Each row is a point. Examples show where two turns around zero, p and q, send a point. Write where each new point lands after one turn and then the other. Backwards means that the second turn is done in reverse. Each puzzle has new turns, and all numbers are rounded.

Turn p:
[ 3 57 30] => [-12  -5  63]
[ 36 -17  18] => [33 29  3]
[-34 -12 -10] => [ -8 -30 -21]
[ -5 -28 -38] => [-13   6 -45]
Turn q:
[ -9  52 -19] => [27 49  7]
[-25 -50 -13] => [-42 -15 -36]
[ 1 24 48] => [-1 -1 54]
[ 38 -40   0] => [  8 -52 -18]
[29  2 -4] => [ 25 -15  -2]
[-34  11 -12] => [-17  33  -6]
Where do these land?
q, then p: [35 -2 19] => [ 36  14 -10]
p, then q: [-10 -48   1] => [ 28 -11 -39]
q, then p: [ 32  22 -11] => [11 38  7]
p, then q: [-57  28  -9] => [-59 -16 -18]

Turn p:
[-57  19  60  -6 -10 -26] => [-23 -33 -29 -52 -50 -19]
[-39  24 -29  21  15   6] => [-47  19  17 -19   0  20]
[ 31   1 -19  20 -19   9] => [12 26 -4 34  0 15]
[-18 -40   6  11 -12  13] => [  8 -23  30  10 -26   9]
[46 15 16 40 12 46] => [ -7  42   7  52  -8 -42]
[-17  10 -19 -39  -3   3] => [ 14   8   8 -40  17  11]
[ 54 -29 -16 -48  17 -51] => [ 44 -38 -30  13  69   7]
Turn q:
[-25 -21 -19 -24 -45   8] => [ -6  22  -4  -1 -16  57]
[-20  59  26 -19   1  16] => [ 43  19  -2 -50  20 -10]
[-15  49 -42   9 -18  26] => [ 56  23 -15  -5 -39   2]
[ 70 -30 -35   8  47  30] => [-21 -66 -55  29 -25 -31]
[ -5  -3  12  -7 -32 -47] => [-18   8  51 -12  -6  17]
[-11 -27  22  10  -5 -50] => [-37  10  46  12  15   0]
[ 29 -28  23  38  13   9] => [ -5 -37   3  39  27 -13]
[-24   0  15 -16  38   9] => [-12  22 -25 -14  27 -20]
Where do these land?
q, then p: [-11 -20 -17 -58   5  11] => [  7  26  32 -44   7  24]
p, then q: [-40  37  15  67 -44 -41] => [ 46  51 -16  18 -36  69]
p, then q: [ 34  42  14 -19   8  29] => [  2   2  28 -30 -32 -41]
p, then q backwards: [ -9  16  31  47  -6 -59] => [ 30 -49 -44 -26  24  24]
p, then q backwards: [ 11 -56  -4 -38  16  15] => [ 28  28  43  37 -20  -1]
p, then q backwards: [ 17 -15 -38 -14   8  -8] => [-12 -10  36  11 -20  16]
p, then q backwards: [-28   9   4  30  27 -10] => [ 14 -33  -4 -20  14 -27]
p, then q: [ -1 -32   5 -20   7   4] => [-24 -24   4   6  17   1]
p, then q: [ 28  19 -11   5 -22  59] => [ 46 -20  37 -27  -2 -26]

Turn p:
[-13 -38  16 -32   9  28  50 -15  12] => [ -8 -16 -14  -1 -44 -35   4 -32  43]
[-27 -13   7  -7  37  -3 -26   6   6] => [ -6 -33  14 -17   2  31 -15 -13  12]
[ 17  35   9 -31 -33 -76  -9  15 -10] => [-34  43  12   5   9   6 -36  73   1]
[ -1  -7 -53 -29 -30 -17 -34 -21  40] => [ 52  29 -12  16 -21  33 -49  12   6]
[ 27  28  31  22  -9 -25 -34  -4  -3] => [-14  29  44   5  33   6  -4  11 -25]
[-31  11   9  21 -24  -1  15 -17 -20] => [-31  11 -26  28  10   7  13 -14  -5]
[ 19 -25 -17  -5  34  36 -41  13 -15] => [ 34 -28  26 -34 -22  25  24  -8 -18]
[ -8 -29 -19  -7 -25  22  75 -13 -28] => [-14   1 -61  13 -47 -44  26 -11   3]
[-21 -16  18  78 -11  32 -10  40 -12] => [ -2 -55   7  46  32  -2  41 -18 -43]
[ 68 -11 -13 -17  68 -25  25  -3 -14] => [  0   1  12 -89 -17 -45 -18  11 -20]
[-30  64  12   8 -16  29 -12   1  44] => [ 23  17   0  30  63  17  14 -10  46]
Turn q:
[ -1  22  -7  14  -6 -22  -4  56 -37] => [-17 -23  -8   4  54  31  15  17 -23]
[-12 -29  12   8   1 -32   2   1 -27] => [-39 -22 -17  -9   7 -17  -5  12   5]
[-34  -2 -19   7  12  -6  10  18 -51] => [-56   6   3  11  23  22   7  19   2]
[ 23  11 -17 -50 -10  33  20 -19  19] => [ 31  56   5 -25  -7   3   4 -28   9]
[  4  16  26 -31  11  73 -13   8  69] => [ 59   4  54   0 -36  14  20 -62   9]
[-26 -44  -1  48 -45 -45  16  21 -26] => [-54 -43 -52 -18 -15   9   6  36 -28]
[-44  48  41  -9 -45  69 -35 -15  16] => [ 13   7  82  -5 -38  16 -16 -33 -67]
[ 29  29  10  -3   3   5  12 -28  30] => [ 45  22   1  10  -7 -30   4  -6  -8]
[-32 -21 -22   0 -27 -66 -35  13 -36] => [-41 -34  -9 -39  23  13 -33  59   0]
[ 40   2  23 -27  45   7  17 -18  15] => [ 27  18   1  12  14 -43  11 -35  34]
[ 52 -38 -26  40  30  -8  -6 -13 -10] => [  5  -9 -61  41   3  -3 -29  -3  35]
[  1   7 -21   3  32  -7  17 -24  39] => [ 27  18   2  19 -21 -16  16  22  32]
Where do these land?
q, then p backwards: [ 33   3  38  11  14  -1 -44  17  12] => [-12 -24  -3  34  21  15  -4  18  49]
q, then p: [-48 -21 -36  18 -67  54 -34 -43  10] => [ 11  35  22  69 -15  55  68  19   6]
q, then p: [-40  33  -7  21  22 -10   3   0 -53] => [-37 -54  -5   4  41  15  19  -7   0]
q, then p backwards: [ -2 -36 -34 -24 -44 -19 -31 -64  17] => [ 26 -21 -39 -62  23 -54  13 -19  14]
q, then p: [ 20  24  11   1  22  27  44 -13 -21] => [-23  24 -31 -17  45  -9  -4 -14 -15]
q, then p backwards: [-44  59 -25  44 -23  -7  42  -1 -19] => [ 26  15  -3  20 -60 -22 -24  25 -64]
q, then p: [ 17 -26  25  -1  43 -27  -7 -11  23] => [ 10  -6  10  10  -4 -19 -63  -1 -11]
q, then p: [ 31   3   0  12  30 -24  39  35 -40] => [  5 -34 -50 -42  22 -11 -20 -21  -7]
p, then q backwards: [-26 -29 -34  -5 -24  28 -17  12  44] => [ 36  -1 -13  37  18  19 -31   6  44]
p, then q: [ 44 -11  31  -7  12 -15  11  11  -6] => [-15 -27  14 -34  21 -26  12   8 -12]
q, then p: [ 16  30 -27 -30  13   4  19  18   2] => [ 11   7   1 -36  28 -28  14  -3  21]
q, then p: [ -2 -30  58 -38   1 -10 -25  40  30] => [-15   8  22  -7 -67 -21 -41 -28  26]

Turn p:
[-12  13  10  11  -6 -30 -44  36  14  10  64 -11] => [ 12  41   1  21 -30 -46 -27  -4  36  25  37   4]
[ 14 -27  16 -29  32   6 -10  23  11 -16  12 -27] => [ 36 -20  12  20  18   3 -32  18   5   2  27 -19]
[ 14 -10   9 -23  40   7  44 -42   5 -29  60  -1] => [ 36 -13  35 -16 -41  28 -28  44  -8 -43  12  22]
[ -9  -8 -19  19 -34 -36 -26 -35  -4  88  -2  13] => [-34  -1 -28 -11 -31   5  -4 -42  24  66 -32  49]
[-50  21 -14 -12   5  37 -30 -31 -36  17  -7  21] => [-39  16 -52  30  -4  41  13   0   2 -20   8  29]
[-35  12 -20 -17 -43  21  42  42  15 -12 -11  35] => [-29  46   8  14  20 -10  14  38  -4 -12 -57 -28]
[ 51 -16 -35 -28 -31   7 -19   9   9 -57  51  31] => [ 11  15  34   1  34 -57 -20  52 -23 -16  12  57]
[ -6 -42   3  46  86  21   0  -6   3  12  14  -6] => [ 66 -38 -18  -2 -12  33  24   3  61 -17  17   4]
[ 22 -31 -67  -6 -14   6   2   3  21 -22  -9 -57] => [ 44  27   8 -41  67  12 -25  -4 -16  17  -5  14]
[ 27  14  33  52  39   1  -9  -8 -25 -23 -35 -19] => [ 20 -41 -10 -20  -4  -4  46 -37  -9 -21  43 -25]
[-33 -18  29  49 -70  11   4  -7   6  40 -44 -31] => [  6  10 -60  -4 -12 -14   9 -61 -27  28 -64 -30]
[ -8  17  36  -9   1 -39  20  -1  35 -14 -32  14] => [-29 -19  39   0 -10 -11 -13 -28   7 -22 -20 -39]
[  3  23  11 -27  30 -20  14   3 -57  -6 -28  18] => [-53 -33  -1 -14  -3  22  16  26  -6  -4  35 -25]
[ 22  53   7 -26 -35   7  13  13   4  13 -33  19] => [-48  11  34  21   6  -1  27  -7 -42  18 -14 -14]
Turn q:
[ 45  13 -48  -7  51 -24  43   7 -57  10  -9 -12] => [ -9 -39  17 -15  87 -46  11 -26  -3 -23 -11   5]
[-15  -6  11  26  18  -5 -40  28 -21  15 -10   4] => [-26  13   0  15 -15 -26  32  25   7  -4 -10  28]
[-25 -54   0 -47 -32 -35 -41  28  -2 -28 -29 -46] => [ 27 -34  20 -20 -56  -5  40  58 -21 -37  -5 -38]
[ -4   1  34 -29  21  68 -26 -25  37 -27 -24   8] => [-36  13  28 -22 -47   9 -66  17  21  14  27  -8]
[  2 -19  25  27   4  22  32  28  25 -28 -15  35] => [ -4 -27   9  41 -25  13 -27 -14  -8   5  32  40]
[ -7  41 -64   3 -31   2 -18  37 -16 -36  42  42] => [ -9   6 -15 -34  38  74  48   3   2 -18  25  44]
[ -3 -14   0 -34   0  18  36 -10  39  16  22  41] => [ 13 -22   6 -17 -11  33 -35 -30 -11  47 -17  12]
[-51   2  15  33  12 -66  21 -49  -1  25   0 -24] => [ -7   9 -35  52  15 -24  29  -3 -28  39 -20 -64]
[  3   4 -35  59 -30  14  15 -10   4  43  30 -23] => [ 27  43 -37  32  41  17 -14   3 -12 -15 -40  17]
[ 16  23  29 -36  -1  43 -14  -2 -20 -13 -48  35] => [-22 -20  -9 -41 -26 -21 -30   3  49   3  41  16]
[ 27 -56  20   5 -15 -10  26 -44   3  15  48 -39] => [ 59  34  10   3  -3 -26 -24 -25 -60   3 -20 -25]
[ 35   6 -30  37 -13 -27 -33  10   4  12  -3  -7] => [ 32  25  12  20  32  -2  30  26  25 -12  -4  15]
[-21  60  43 -34  17   0  -3   2   6  -5  -4 -14] => [-46   2  -4 -11 -28   4   6 -36  40  -3   3 -41]
Where do these land?
p, then q backwards: [-16 -12 -19  -2  27   9 -28 -14 -24  48  31 -50] => [ -4  15   9  13 -56  19   6 -23  30  -5   5  59]
p, then q: [-11 -19  16 -36  10 -25  47 -10   3 -84 -25 -14] => [-31  -2  52 -32 -43 -19  21  23 -24 -53  29 -30]
q, then p backwards: [ 17  18 -29 -31 -29  60  25  -6  23  -5 -10  14] => [-24 -41 -23 -26  33 -29   3 -41   2  -4   4 -34]
q, then p: [ 29  13 -25  22  20   0   1  -1 -13  40  22 -16] => [-22 -27  27  -5   5  22  21 -24  20 -24  18 -13]
q, then p: [-18  19 -23  11 -39 -27  -8  41  12  11 -23 -14] => [ 41   7  18 -15  37  -6  28  12  -4 -15 -35 -15]
q, then p: [ -9   7  -3  -4  41  -1  -5   7 -19 -38 -39  18] => [ 14   8 -21   6 -26 -11 -36  23  42  -7 -11 -17]
p, then q backwards: [  3  35 -41 -21 -10   2 -25 -21  -3   7  40  40] => [  4  -2   5  44  24  38 -42  30  -4  -8  10  31]
q, then p: [ -3 -66  45   1 -38 -17 -14  34  -4 -15   5 -12] => [-15  -2  -3 -39  -7 -62  12  27 -53  17 -15   2]
p, then q: [ 51  26  41 -47  44 -15 -38 -59   4  42  35  15] => [ 37  57 -44   1 -55   0  -1   3 -45  42  14  63]
q, then p: [-26 -33  22  53 -34 -16   0 -22 -35  42 -26  -9] => [-20  25  12 -67  26 -24  35  -2  27  42   9   6]
p, then q: [  7  72  23  26 -36  13   4  58   4 -27   7 -25] => [ -4  21 -36  17  33 -15  32 -62   4 -38   0 -55]
q, then p: [ 27 -19 -10  30  33  19   3  -9  20 -14  -8   7] => [ -1 -17 -12  26 -29 -25  15 -11  26  -4  27  -2]
p, then q: [ -3 -41 -13   1   4   7  32  89   4  16  32  19] => [ 18 -27  36  55  -6   1  17 -16  53 -34 -50   9]
p, then q: [-49  -1  18  -2   7  -9   6 -85  29 -23 -39  27] => [-18  -7  -4 -16 -20  17 -35  65 -27  13  74 -24]

Turn p:
[ -5  -8 -10 -20  -8 -16  19   5  -7  22   5 -24 -19   6] => [ -9   4 -28  -6  -4  -2   0 -22  -7 -14   7  -4  33   5]
[ -3  12   5  21 -14 -23  11  20   0  -5  -3   4 -30   0] => [-10  -3  -8 -20   4  -3  28  -1  -1  13  15 -24   8 -20]
[  0  14  -1 -17  -2 -18 -23  -4   9  -5   4  30 -20   4] => [ 13 -13  22 -26   1  11 -16 -12  11   8  16 -17   1  -4]
[ -7 -19   2   6 -17  11 -14   0  46  -1   3 -20  15 -36] => [-26 -10  -1  23   8  43  -4  -1   8  16 -33  18   2 -14]
[-15  -9  -3  13 -17  68   7   6  -4  -6 -20  87 -37  -2] => [ 34 -13  19 -12 -44  47  18  24 -51  17  52   9 -48  -7]
[ 55   7  -3 -57 -10   7  22   2 -16 -14 -18  10  11   2] => [  1 -33  19  10   0  -2   4   2  10 -71  26  -1   0  24]
[ -2 -11  -9   7 -12 -23  21 -10  25   8  -5  -8  13  18] => [ -2   9  -4 -11  -1  -2  21 -26  14  -8 -16  25  11 -13]
[ -9 -15   9  18 -11 -15 -34 -12 -14  15  -9 -22  18   7] => [ -9 -13 -13 -12   2 -28 -22  -1  -8  14 -38  11  -3  -9]
[-13 -17  16 -39 -11 -12 -13  -5  -6 -46   8 -19  11   5] => [  3 -11  39  21   2  -8 -19  -5 -12 -20 -25 -17  34 -15]
[ 14 -19 -12   0 -10 -23  21   5 -14  14  21   4  15  -2] => [ 26  -9 -27  -6   8  -2  17   2  10 -17 -12   7  21   5]
[ -8  47  44  17  64  -4  16  -6  -8  18  13 -17   3  -5] => [-17  70  -7  -7   9 -19  -6  20  23   6  -7 -39 -21  32]
[ -3  -7 -15  19   8  11   5 -24  -7  -8   1 -13 -11 -13] => [ -8   5  -3  13 -22  -7   2  17   5  21   3  15  13   6]
[ 27  -7  -5   0   0  61 -18   1  -2 -16  12  -2  -2  14] => [ -2  -4  18  22  18   5 -19  34 -26  -4  28  35 -10   5]
[-11 -17  -6  19  40 -21  -5  12  -4  12 -11 -16  19   3] => [  2  11 -12   7  14 -25  11 -20   0  24 -29  -1  -6  28]
[-19  48 -12  12   1  -3 -16  10   1  12  -1   6  14  -1] => [  5  10 -16   4   6  -9 -17 -12  23  15  12 -17 -33 -21]
Turn q:
[  0  -7 -26   7  12  12   4   2  21 -23   6   8  31  38] => [ 11   4   6   0  33  23 -18  21   0 -25  12  24  27  -4]
[-21 -19 -23 -28  38  33  23 -14 -16  13 -16 -27  10   6] => [-18   4 -31  23  -9  21  -9  -9  19  12 -10  53  19  25]
[-11 -28  14 -13 -12  -6  21  39  18 -42  -4  35   2   2] => [ -5  21   6  12  27 -12  10  61   7 -24 -15 -11 -18   7]
[-11  -2  31 -23  -9   4  -6 -28 -24 -22  17  16 -18 -21] => [  3  10  -1  -9 -28 -25  46  -6   1 -23  -3   5 -16  17]
[ 10 -17 -41  -1  34  -4  -4 -14  32  13   4 -20  15 -13] => [  3  11  27  39   2  26 -18 -19  10  17   6  25  20 -15]
[ -9   2  15  17  13 -49 -17 -34  17  25 -18  -9  -5  -5] => [ -2  -1  11  17 -16  32   6 -34  12   7  31 -43  -7   4]
[  9 -18  19  -1 -23  17  31   2  -7   7   8  -6   4  -7] => [ -4  16 -23   3 -22 -11 -16  10 -16 -13 -20   2 -13  -7]
[ -5 -10 -17  26  14 -17   7   8  10  -2  25  14 -13   9] => [ -1  -1  18  24  29   2  -1  -6 -28 -10  -1 -11  10   7]
[ -9   4 -25  17 -38   1  25  11 -17  22 -33  20   8 -10] => [-20 -29   0  -2 -23 -14 -41  33 -14  13  10 -10  -4  18]
[ 30 -12   7  -6   0  -7  -8 -39   6  -4   0  14  12 -13] => [ 11  23  13   4 -34   6  16   2  -5  -6  24   1  11 -17]
[ -8   7  -3 -12 -20  23 -22   2 -17 -21 -12 -25 -28  17] => [ 15 -42 -23 -13  -1 -12  19   1  22  -6 -19   9   6  -6]
[-28  29  41 -29 -22  -1 -48  26   4  23  15 -15  -5  15] => [ -3  -8 -23 -35  29 -33   7 -36  42  -5  11 -16 -37 -16]
[ 22  65   4  13 -13 -17  12  -4  -3  13  11   8 -38  11] => [ 48 -12  -1 -28   4 -21  -5 -22 -30  27   3 -35   0  21]
[  1   4  -5  24  18  33 -16  15   4  -7 -17  -3   7 -13] => [-10 -19   7 -10  10  24   5  11  -9  19  -5  27 -13 -17]
[ 15  21  27  12 -15 -41   5  17 -14   1  28 -12  13 -30] => [-10  26  28 -30 -10 -13  -9 -22  -9   0 -26 -41 -12  -5]
[ 15 -21 -17  -6  22  19  -9  10 -14   4 -15   2   6  14] => [-18  -2 -15   6   8   7   7  14   0  16   4  23  28 -13]
Where do these land?
p, then q backwards: [-14 -59   8 -19  -5  21 -18   7   8  18   8   4 -20  -1] => [ 11  15 -19  49  26  20  33 -11 -17  -1   2  -8   1  10]
p, then q: [-16  -5  -9  31   6 -80 -20 -10   0  14   7 -18 -11  11] => [ -1  30   5  25 -28  14 -35 -14  52  25  40  -6   9   9]
p, then q: [  1  19  -8  54  -9  22 -24  -4   0  20   7 -14  -3 -16] => [-20 -20  14  29  27 -31 -14 -12  -4  34  13   1 -14   7]
p, then q: [ -8  -4  40  -4 -12  21  10  -6 -38  12   9 -12   8  14] => [-12 -23  19 -32   6 -13  11  16  20  11 -26 -12  20  10]
p, then q: [ -1 -15 -21 -17   1 -10  32  14 -35 -42   2  -4   8   7] => [ -6  23  15 -14 -16  28 -18  11 -24 -21 -24 -29  20  -9]
p, then q: [ 15  17  -8  38  -8  13  97 -11  -9 -27  -5   1 -16 -18] => [ 27  14  21  -8  15 -19 -67  28 -34 -20 -49 -11 -26  33]
p, then q: [ 46   5  -4  -1  26  20 -18   0  12   4  -4  -4 -26  -6] => [ -9  10 -23   8  51  -7   9 -15  -3 -22  12   8  -4   6]
p, then q backwards: [ 13 -37   3   8  -4   3 -14 -11   3  -1  15  11  18   4] => [  3  14 -21   5   6  28  12   9   2 -30   2  -8  -4  -1]
p, then q backwards: [ 22   5  -9 -17  -5   9  -8 -11   2 -37   7  13 -27   3] => [  2   5 -35  11  -6 -14 -22 -15   9  -9 -12  24  17  -1]
p, then q: [ -5  18  -3 -18 -23  18 -13 -10  10   8  -4  -4  11   2] => [  1 -20  20   3  -3  -8  26   0   0  -8   4   9 -15 -12]
q, then p backwards: [-20  14   5  24   8  11  -9 -15  -5  18   7  19   4 -29] => [  2  -3  -2  -3   6  23  -9   5  12   3 -42  14 -16  16]
p, then q: [ -4  17  -3 -20  -6 -58 -22  33   8  23   5  13   3  14] => [ 21  21   3  31 -27  25  17 -27  33   9   3  25  25  -8]
q, then p: [-13   8  15 -10   2  10   9  15  10 -26  11   0   7  15] => [ -3   1  27   7   8  -3   9 -13   3  -1  24  -9  -7  17]
p, then q backwards: [-17  19  -7 -18  10  19  -2  -6   9  23   0   2  16  19] => [-10   5  12  -7   0   6  17 -12  23  23  21  -8  19  -3]
q, then p: [  9   5  -1 -17  10  18  13  11   9 -20 -69   9  14  11] => [  8  -3 -25  12  44  37   5 -24 -23  -5  28  12 -24   3]
q, then p backwards: [ -8  -7   3 -15   8 -37 -14   7  16  11   4 -15  15 -31] => [-15  35   3  -6  20 -11  -3 -10  31 -21 -12  -7   7  -6]
